Each row is a point. To make a cloud, some directions were put in groups of two or more. Within a group, all points are equally far from the middle, so they leave a hole (a ring in 2 directions, a hollow ball in 3). The other directions are filled evenly. Then the cloud was stretched, turned, moved and blurred a little. Count the holes, and give their numbers of directions, smallest first.

Cloud (19 x 3)
[[-3.3 -3.3  1.2]
 [ 0.7 -5.2  1.3]
 [-2.3  1.6 -3.4]
 [ 1.8  2.9  4.2]
 [-4.3 -0.5  1.1]
 [-1.4  4.1  2.0]
 [ 2.1 -3.5 -3.4]
 [ 4.4 -0.6 -3.2]
 [-0.9  3.8  2.9]
 [-0.8  4.6  0.3]
 [ 3.6  1.0 -3.8]
 [-3.1 -3.3  1.8]
 [ 5.0 -2.9  1.0]
 [ 4.3 -0.5 -3.4]
 [-2.8 -1.2  3.9]
 [-3.5  2.3 -1.3]
 [ 2.8 -4.9  0.4]
 [ 5.7 -0.5  1.0]
 [-0.7 -4.4 -2.3]]
Holes: 1 (3)

Cloud (29 x 4)
[[ 1.8  5.3  1.5 -4.1]
 [ 2.4 -1.8  2.5 -2.5]
 [ 1.9 -0.6  2.4  4.6]
 [ 3.2  3.4  3.2 -2.7]
 [-4.7  2.0 -1.2 -4.1]
 [-4.7 -1.1 -1.8  3.1]
 [ 3.7  1.0  1.6 -3.0]
 [ 0.7 -2.6  4.3  2.9]
 [-1.1 -2.6 -1.4 -3.3]
 [-2.0 -2.4  1.4 -3.8]
 [ 3.0 -1.0  3.3 -2.0]
 [-2.7 -1.9 -2.5 -2.6]
 [ 3.4  0.4  1.2 -3.1]
 [-1.4 -3.1  4.9  0.8]
 [-5.2 -0.6  2.3  3.8]
 [-2.6  4.8  5.6 -1.2]
 [-3.8 -1.9 -2.0  3.4]
 [ 0.3 -1.9 -0.5  4.9]
 [ 0.1  6.1 -3.3  0.9]
 [-0.6 -2.1 -3.3  3.0]
 [-5.3  0.0 -2.7  1.7]
 [ 1.8  4.1 -3.8  1.0]
 [-0.5 -2.3 -0.6  4.7]
 [-5.5  2.2  2.9  3.3]
 [ 1.9  5.0  4.3 -2.3]
 [ 1.9 -2.0  4.6  1.0]
 [ 2.3  2.8 -4.0  0.7]
 [ 3.6  2.5  2.2 -2.9]
 [-4.2 -1.2 -3.4 -0.4]]
Holes: 2 (2, 2)

Cloud (26 x 4)
[[ 1.9 -2.4  4.2  0.8]
 [ 5.1  0.4  3.0 -2.7]
 [ 3.1  0.6 -2.2 -4.0]
 [-1.1  1.3  1.6 -5.0]
 [-1.8  3.8  5.3 -2.7]
 [ 3.4  3.9 -3.7 -1.4]
 [ 3.6  3.9  3.2  3.6]
 [ 0.1  0.9  4.1 -4.3]
 [ 0.6  6.0  5.1  1.0]
 [ 6.2  1.7  2.5 -1.9]
 [-3.0  2.1  0.5 -4.2]
 [ 1.2 -0.8 -3.3 -2.2]
 [-2.0 -2.0  4.3  1.8]
 [-0.6  0.5  0.0 -4.9]
 [-5.2  0.4  1.4  2.8]
 [ 5.6  0.7  2.8 -2.4]
 [-3.2  0.0  5.2  2.2]
 [ 1.4 -1.4 -3.5  0.0]
 [ 0.9 -3.2  0.7  2.3]
 [-3.2  3.4  1.4  4.8]
 [-3.7  1.9 -0.2 -3.5]
 [ 1.3 -0.1  4.7 -3.4]
 [-0.8  7.0 -1.5 -1.2]
 [-3.3 -2.4  0.8  1.8]
 [-0.3 -3.0 -1.1  1.5]
 [ 2.5  0.1 -4.1  0.7]]
Holes: 2 (2, 2)

Cloud (49 x 6)
[[ 4.2  0.2 -3.7  4.5 -2.6 -0.2]
 [ 1.8  0.1 -5.6 -0.4  4.2 -2.4]
 [-1.1  0.6  3.9 -1.3  2.1  3.4]
 [-2.8 -1.3 -2.2  3.7  2.2  2.6]
 [-2.5 -0.3  2.3 -3.9  3.0 -1.2]
 [ 1.3 -3.7  1.0 -3.5  4.4  0.1]
 [ 2.0  5.5 -2.5  3.5  2.0  2.5]
 [-1.0 -3.5  0.0  2.8 -1.7 -4.7]
 [-1.3  3.1 -0.7 -2.6 -5.4  0.7]
 [ 1.0  2.9  3.3  4.7  2.5  2.0]
 [ 1.7  5.3 -2.0  0.1 -2.1  3.8]
 [-2.3  1.2  1.7 -4.1 -2.6 -2.5]
 [-1.1  6.0 -2.2  2.8  3.6 -1.8]
 [ 0.6 -5.0  2.0  1.8 -2.6  0.5]
 [ 4.7  4.5 -1.8 -2.0 -3.6 -2.6]
 [ 3.0  5.0 -0.5 -1.8  0.5  3.9]
 [-1.8 -2.7  3.3 -0.4 -4.2  0.7]
 [-1.5  0.3  4.2 -0.3 -4.5  0.5]
 [ 2.2 -1.4 -3.4 -4.5  4.0  0.0]
 [ 3.2  5.5 -1.8 -0.6 -4.8  0.1]
 [ 3.0 -0.3 -3.7  3.4  4.9 -0.7]
 [-2.7  2.5 -0.6  4.9 -4.2  0.1]
 [ 4.4  4.3  0.4 -2.7 -3.5 -2.6]
 [ 3.0  2.8 -0.1  4.4  2.1 -6.0]
 [ 2.7  4.1 -0.9  6.0  0.0  2.0]
 [-3.0 -2.6  0.2  3.3 -2.9 -3.5]
 [ 3.1  3.0  1.3  6.0 -3.1 -1.8]
 [ 0.4 -4.0  0.6  2.9 -2.7 -3.6]
 [ 2.6 -3.6 -0.4 -3.5 -0.7  3.5]
 [ 0.9 -2.0 -5.0  2.0 -1.6  2.3]
 [ 2.4 -1.4 -2.2 -5.1  3.5 -1.9]
 [ 0.2 -0.6 -5.6 -0.4  3.9 -2.1]
 [ 1.5  5.8 -0.1 -3.4 -0.6 -3.2]
 [ 0.9 -0.2 -5.7 -1.0  2.2 -4.0]
 [ 1.3 -1.0 -4.3  2.5  5.0 -1.9]
 [ 4.5  2.0  4.3  1.5 -2.5  1.1]
 [ 2.7  0.0 -4.0  3.0  5.2 -1.8]
 [ 0.5 -3.1 -2.3  4.0  3.1  1.4]
 [ 4.5  0.2  2.6  2.4 -1.9 -4.8]
 [ 3.5  2.0 -0.4  4.9 -1.4 -5.4]
 [-2.1 -0.2 -5.2 -1.3  3.4 -1.1]
 [-1.5  5.7 -2.5 -2.0  2.4 -1.0]
 [-4.1  0.5 -1.9  2.9  4.1 -1.0]
 [ 0.8 -2.4 -1.0  2.7  4.6 -4.3]
 [-0.9 -3.5  0.6  1.6  4.7 -3.1]
 [ 0.7 -2.4 -2.4 -3.9  1.1  3.9]
 [ 0.0 -1.9 -1.6 -5.5  2.7 -2.0]
 [-1.7  5.8 -2.8 -1.2  2.8 -0.8]
 [-1.7 -0.1 -2.0 -4.2  2.7  2.9]]
Holes: 3 (2, 2, 2)

Cloud (86 x 8)
[[ 0.2 -3.8 -4.7 -2.4  0.7  2.2  0.7 -3.3]
 [-3.6  1.9  2.3 -2.3 -2.1  1.4 -4.3 -1.1]
 [ 3.0  0.0 -0.7  5.3 -3.0 -2.1 -0.7  6.3]
 [-0.1  1.4  1.0  2.3  3.9 -0.8 -2.8  6.2]
 [-0.4 -5.0  1.5  2.9 -3.7 -1.1 -0.6 -1.1]
 [-4.7 -3.7  0.8 -0.6  3.5  1.6 -0.8  3.1]
 [-2.2 -1.1 -4.3 -0.5 -2.8 -4.2 -3.7 -4.5]
 [-4.1  0.6 -5.5 -2.5  1.6 -4.7 -2.5  3.1]
 [ 2.0 -0.1 -2.2  3.7  4.5  2.0 -5.0  4.9]
 [-1.7 -3.3 -2.0 -4.1 -2.4 -4.9  0.9 -2.2]
 [-0.8 -4.0 -4.2  2.4  3.6  0.2  0.1 -3.2]
 [-0.1  2.0  1.3  2.1  1.5 -4.7 -5.6 -0.9]
 [ 3.0 -1.3 -0.9 -2.6  2.3  2.6  3.5  3.2]
 [ 0.8 -3.9  0.7 -0.7  3.4  2.9 -0.5  6.5]
 [ 2.0 -5.0 -2.7  2.4  3.9 -3.1 -2.7 -1.9]
 [ 0.9 -1.6 -1.2 -3.7  4.2  1.5 -3.9  7.3]
 [-1.6  2.7 -1.0 -2.5  3.0  1.0  1.5  4.6]
 [ 1.6  1.3 -6.2  0.3  4.3 -0.3 -4.6  4.8]
 [-4.0 -2.4 -0.7 -4.9  1.4 -4.7 -2.2  0.0]
 [ 3.8  2.6 -2.9  1.8 -3.9 -2.8  0.8 -3.1]
 [-2.9 -1.0 -5.3  0.1  0.6 -5.3  1.8  0.6]
 [ 3.7 -3.1 -4.8 -1.8  0.5 -4.5 -3.9  0.1]
 [ 0.6  2.8 -3.9  2.7 -3.9  0.4  0.6 -0.1]
 [-1.1  2.0  1.8  3.7 -2.9  1.3 -0.3 -1.2]
 [ 4.4 -1.3 -3.9 -2.1 -1.4  2.4 -0.3 -2.5]
 [-0.5  2.5 -4.0 -1.8 -0.5 -5.8 -0.8 -0.7]
 [-2.1 -2.0 -4.1 -1.7 -3.6  0.5  2.9 -3.4]
 [ 3.9 -0.7  0.3  3.9  0.9  3.9 -1.3  0.2]
 [-3.0  2.3 -2.8 -4.1 -0.7  1.4 -0.9 -3.2]
 [ 4.2 -0.5  1.2 -3.8  3.3 -3.2  1.2 -0.6]
 [-2.0  2.5 -4.4 -2.6  2.7 -2.4 -0.4  5.7]
 [-1.6 -2.2 -3.6  2.4  3.8 -3.5  1.2 -4.2]
 [ 2.3  1.7  2.8 -0.2  0.0  3.1 -6.5 -2.2]
 [-4.1 -3.4  1.7  0.0 -3.7  2.4  0.7  2.1]
 [-4.0  2.4  0.9 -0.6  0.0  4.3 -5.3  5.3]
 [ 1.7 -4.4  0.3  1.7 -2.3 -0.1 -7.6  2.3]
 [ 4.7 -2.3  2.0  3.0  0.8 -3.5 -1.2  0.8]
 [ 3.2  0.4  3.4  1.1  1.5 -3.3  1.3  2.5]
 [ 1.6  1.2 -2.4  4.8  0.7  4.3 -2.2  4.9]
 [ 1.0 -4.6  2.6  1.1 -1.2  3.4  0.0 -2.0]
 [ 0.3  2.2  2.2  3.5 -0.3  3.8  1.8  2.4]
 [-0.1  2.9 -2.2 -4.1  4.2 -0.1 -1.5  2.2]
 [-1.4 -4.1 -3.7  1.4 -1.6 -4.1 -5.3 -1.8]
 [-3.1 -1.2  0.3  3.5  3.8 -2.8 -0.1 -0.9]
 [-1.0 -4.2 -1.9 -5.6 -3.1 -0.9 -5.3  0.5]
 [-0.7 -4.9 -5.3  3.4 -3.6  3.0 -0.4  3.6]
 [-2.2  1.4 -0.7 -3.1 -2.3 -5.1  2.9  0.7]
 [ 4.6 -1.7 -3.8  2.7 -3.8  1.1 -0.8  1.1]
 [-4.2 -0.9 -4.2 -3.1  2.4  0.7  1.6 -0.5]
 [ 2.5  1.3  0.5  3.4 -2.2  2.5 -4.0  1.3]
 [ 2.6 -4.2 -3.9  3.3 -3.0  2.7 -0.3  0.6]
 [ 1.6 -5.3 -4.3  4.0 -4.5 -1.1 -0.1  5.1]
 [-2.7  0.8 -0.7  2.5 -2.6 -2.3 -6.0 -1.9]
 [ 2.9 -3.4  2.6  1.3 -3.9 -0.3  0.5  5.4]
 [ 3.4  0.4  1.9 -4.1  1.8 -4.0 -2.1  0.0]
 [ 1.6 -0.1 -2.0  3.2  3.3  4.2 -6.5  5.2]
 [ 0.6  2.6  4.0  0.1 -3.8  0.2  1.9 -1.4]
 [-4.6 -2.0  1.6 -0.3  2.4 -2.9  1.3  2.9]
 [-2.8 -4.7  0.7 -2.8  4.6 -0.3 -3.5  1.9]
 [ 1.6  2.8 -4.5  2.6 -1.9  2.5  2.4  1.2]
 [-4.2  0.7  0.8 -2.5  1.3 -3.9 -1.3  3.8]
 [ 3.1 -0.8 -1.5  3.4  1.6 -2.9 -5.1  4.8]
 [ 1.1  1.3  1.6 -1.8  4.8  1.7 -4.0  3.1]
 [ 0.9  3.1 -0.9 -4.0  4.1 -2.7  1.3 -1.8]
 [-1.7  2.3 -3.6  3.3  4.6  0.5 -5.7  3.6]
 [-3.8 -1.2  0.4 -3.8  1.4  1.9  1.4 -3.3]
 [-4.1  1.8 -2.8 -4.2  3.4 -2.9 -2.2  2.9]
 [ 5.6  0.1 -2.8 -1.6 -1.6 -4.8  2.2 -1.3]
 [ 1.5 -3.4 -6.3 -0.5 -2.1  3.6 -3.3  3.8]
 [-2.1  2.3 -5.4  0.6  4.5 -2.5 -3.5 -0.5]
 [-3.8  0.5  2.3 -2.2 -1.9  1.9  0.4 -2.6]
 [ 3.3 -1.5 -4.2  3.9  3.3 -1.1 -1.7  5.6]
 [ 1.7  2.3  3.4 -0.1  3.8  1.5  1.2 -1.5]
 [-1.0  2.9  0.9 -2.1  0.6  3.6 -0.2  3.1]
 [ 1.7  0.1  0.7 -2.0  2.9 -1.3 -0.7  6.7]
 [-1.7  1.2  2.3  2.0  0.0 -4.5 -2.6 -0.1]
 [-4.5 -3.1 -0.4 -4.3  1.0 -4.1 -2.7  2.2]
 [-2.1 -4.4 -6.6 -1.5  2.0  2.4  0.0  4.2]
 [ 0.2 -3.3 -1.9 -5.7  0.6  3.6 -5.0 -0.6]
 [ 4.8 -1.1 -2.6  1.4  3.5 -4.1 -6.2 -1.7]
 [ 2.6 -3.7 -3.6  2.8  1.5 -2.7 -6.1  5.2]
 [ 2.7 -3.1 -4.1  3.6  0.3  4.4 -2.4  3.3]
 [-5.3 -2.1 -0.3 -4.1 -2.4  2.4 -3.8  1.4]
 [-0.7 -3.8 -5.6 -1.3 -1.7  1.7 -6.0 -2.5]
 [ 0.4 -4.5  2.0 -0.8 -0.6  4.3  1.2  0.9]
 [ 1.5 -3.6  0.6  1.2  1.4  4.6 -6.2  0.7]]
Holes: 3 (2, 2, 2)
